Each row of a before or after table is a point. The points were changed in one or more steps. Then noise was added and the rows were shuffled. The steps act on how far a point lies along the listed directions, d1 being the first. Name the steps. A step turns or swaps two directions, mirrors them in a line or flattens them onto one, adds a multiple of one to another, or multiplies one. Angles are multiples of 10 degrees, from the lower direction toward the higher: turns from -170 to 170, lines from 10 to 170 but not 90. Use the fewest steps. Two steps may share a direction if one is a turn and the other turns, adds or multiplies; they go together, in the order done. Otherwise the lowest direction goes first.

Directions:
(1): [-0.21 -2.31]
(2): [-2.31  0.21]
Before:
[[ 0.67 -0.37]
 [ 0.27 -0.25]
 [-0.15  0.57]
 [-0.15  0.53]
 [-0.13  0.28]
 [ 0.65  0.25]
 [-0.29  0.31]
 [ 0.78 -0.16]
 [ 0.37 -0.16]
 [-0.29  0.38]
 [-0.26  0.33]
 [ 0.70 -0.08]
 [ 0.75 -0.61]
 [ 0.33 -0.60]]
After:
[[-0.44 -0.32]
 [-0.21 -0.22]
 [-0.27 -0.41]
 [ 0.31  0.92]
 [-0.12  0.78]
 [-0.46  0.52]
 [-0.22 -0.35]
 [ 0.02  0.38]
 [-0.48 -0.32]
 [ 0.12  0.77]
 [-0.16  0.68]
 [-0.20 -0.37]
 [ 0.44  0.52]
 [ 0.14  0.34]]
Steps: turn d1 and d2 by -110 degrees

Directions:
(1): [-1.21 -0.29  2.56]
(2): [-0.68 -2.69 -0.63]
(3): [-2.48  0.88 -1.08]
Before, 13 rows:
[[ 0.72  0.25 -0.75]
 [-0.28 -0.26 -0.61]
 [-0.71  0.44 -0.44]
 [ 0.07  0.02 -0.79]
 [ 0.01 -0.28 -0.08]
 [ 0.76  0.32  0.18]
 [-0.16 -0.36 -0.17]
 [ 0.03  0.01 -0.28]
 [-0.54  0.23 -0.52]
 [ 0.04 -0.38  0.49]
 [-0.49 -0.14 -1.18]
 [-0.34  0.11 -0.05]
 [ 0.14 -0.82 -0.01]]
After, 13 rows:
[[-0.04 -0.03  0.32]
 [-0.20  0.02  0.38]
 [-0.54  0.49 -0.27]
 [-0.40  0.48  0.34]
 [-0.74  1.04  0.34]
 [ 0.79  0.05 -0.17]
 [-0.69  0.42 -0.44]
 [ 0.01 -0.20  0.83]
 [-0.28  0.05 -0.16]
 [ 0.07 -0.58  0.23]
 [ 0.58  0.89  0.11]
 [-0.02  0.25  0.11]
 [-0.08  0.77  0.19]]
Steps: swap d1 and d2

Directions:
(1): [-2.59 -1.15 -0.25 -1.33  1.48  2.03]
(2): [-1.15  3.17  1.39 -1.25  0.76 -0.87]
(3): [-0.11 -1.19  3.11 -0.95 -2.01  0.41]
Before (13 x 6):
[[ 0.26 -0.90 -0.47  0.31 -0.26  0.07]
 [-0.16 -0.67 -0.56  0.31  0.22  0.44]
 [ 0.00 -0.76 -1.00  0.36  0.34  0.25]
 [ 0.33  0.75 -0.45  0.21 -0.13 -0.22]
 [ 0.27  0.06 -1.35  0.24  0.65  0.09]
 [-1.07  0.13 -0.37 -0.34  0.66  0.54]
 [-0.36 -0.57 -0.55  0.34  0.56  0.39]
 [-0.03 -0.33 -0.22  0.06  0.04 -0.22]
 [ 0.37 -0.66  0.18  0.07 -0.63  0.24]
 [-0.11 -0.41 -0.66  0.29  0.50  0.24]
 [ 0.66 -0.22 -0.55  0.54 -0.05 -0.04]
 [ 0.39 -0.54  0.61  0.24 -0.69  0.03]
 [ 0.12  0.96 -0.91 -0.02  0.46 -0.42]]
After:
[[ 0.58 -0.09 -0.95  0.61  0.25 -0.01]
 [ 0.31 -0.45  0.31  0.29 -0.43  0.06]
 [ 0.20  0.65 -0.29  0.10 -0.17 -0.11]
 [ 0.30  0.18 -1.61  0.31  0.81  0.03]
 [ 0.28 -0.68 -1.07  0.50  0.10  0.00]
 [-0.03 -0.28 -0.38  0.10  0.13 -0.24]
 [-0.03 -0.26 -0.97  0.42  0.67  0.16]
 [-0.24 -0.37 -0.88  0.52  0.70  0.24]
 [ 0.35 -0.51 -0.25  0.18 -0.31  0.20]
 [ 0.05  0.81 -0.58 -0.14  0.30 -0.31]
 [-0.02 -0.46 -0.98  0.49  0.46  0.31]
 [-0.82  0.17 -0.14 -0.27  0.40  0.38]
 [ 0.09 -0.53 -1.56  0.58  0.63  0.12]]
Steps: multiply d1 by 0.7; add 0.7 times d2 to d3

Directions:
(1): [-1.22  0.25 -0.80  0.41  0.47  2.00 -2.34 -0.07  3.50]
(2): [ 1.64 -4.07 -0.79 -0.03 -1.38  0.27  0.78  0.52  1.25]
(3): [-3.91 -1.06  0.23 -0.03 -1.22 -1.02  1.48 -1.69  0.48]
(4): [ 0.17  1.91 -0.75 -0.27 -2.99 -1.87  0.29  2.29  1.48]
(5): [ 0.02  0.72  0.36  3.43 -1.68  2.59  1.34  0.13 -0.71]
(6): [ 2.18  1.14  0.99  0.04 -0.61 -0.68  0.87 -3.48  1.88]
Before:
[[ 0.47  0.12  0.28  0.69 -0.39  0.14  0.62  0.41 -0.56]
 [ 1.15  0.08 -0.26  0.44 -0.82 -0.14  0.24  0.99 -0.35]
 [-0.17 -0.54 -0.24 -0.04  0.03  0.16 -0.30  0.49 -0.13]
 [ 0.45  0.55  0.30  0.04 -0.51 -0.24  0.61  0.71 -0.93]
 [ 0.77  0.49  0.07  0.44 -0.82 -0.14  0.76  0.14 -0.63]
 [ 0.90  0.70  0.33  0.34 -0.60 -0.21  0.55  0.04 -0.14]
 [ 0.08 -0.55 -0.32 -0.59  0.35 -0.30 -0.24  0.53 -0.15]
 [-0.36 -0.69  0.00 -0.77  0.44 -0.02 -0.15  0.36 -0.15]
 [ 0.09 -0.11 -0.27 -0.23  0.96  0.19 -0.43  0.50 -0.29]
 [-0.72  0.30 -0.21 -0.11  0.17 -0.18 -0.39  0.40 -0.01]]
After (10 x 9):
[[ 0.65 -0.33 -0.12  0.57 -0.77  0.34  0.33  0.90  0.03]
 [ 0.10 -0.44 -0.07  0.20 -0.09  0.04  0.17  1.04 -0.47]
 [ 1.18 -1.32 -0.81  0.06 -0.87  0.13 -0.25  1.47  0.62]
 [ 0.02 -0.38 -0.16 -0.44  0.21 -0.20 -0.45  0.07  0.17]
 [-0.25  0.07 -0.11 -0.41  0.08 -0.57 -0.23 -0.06  0.24]
 [ 0.48 -0.57 -0.38  0.26 -0.82  0.09  0.49  1.01 -0.50]
 [ 0.01  0.02  0.31 -0.87  0.47 -0.34  0.00 -0.59  0.09]
 [ 0.53 -0.42 -0.04 -0.35 -0.56 -0.32  0.36  1.01 -0.43]
 [ 0.53 -0.20 -0.11 -0.60  0.22 -0.38 -0.19 -0.30  0.47]
 [ 0.07  0.76 -0.11 -0.45  1.24  0.14 -0.78 -0.28  0.38]]
Steps: add -1 times d3 to d1; add 1.5 times d4 to d2; turn d5 and d6 by -70 degrees
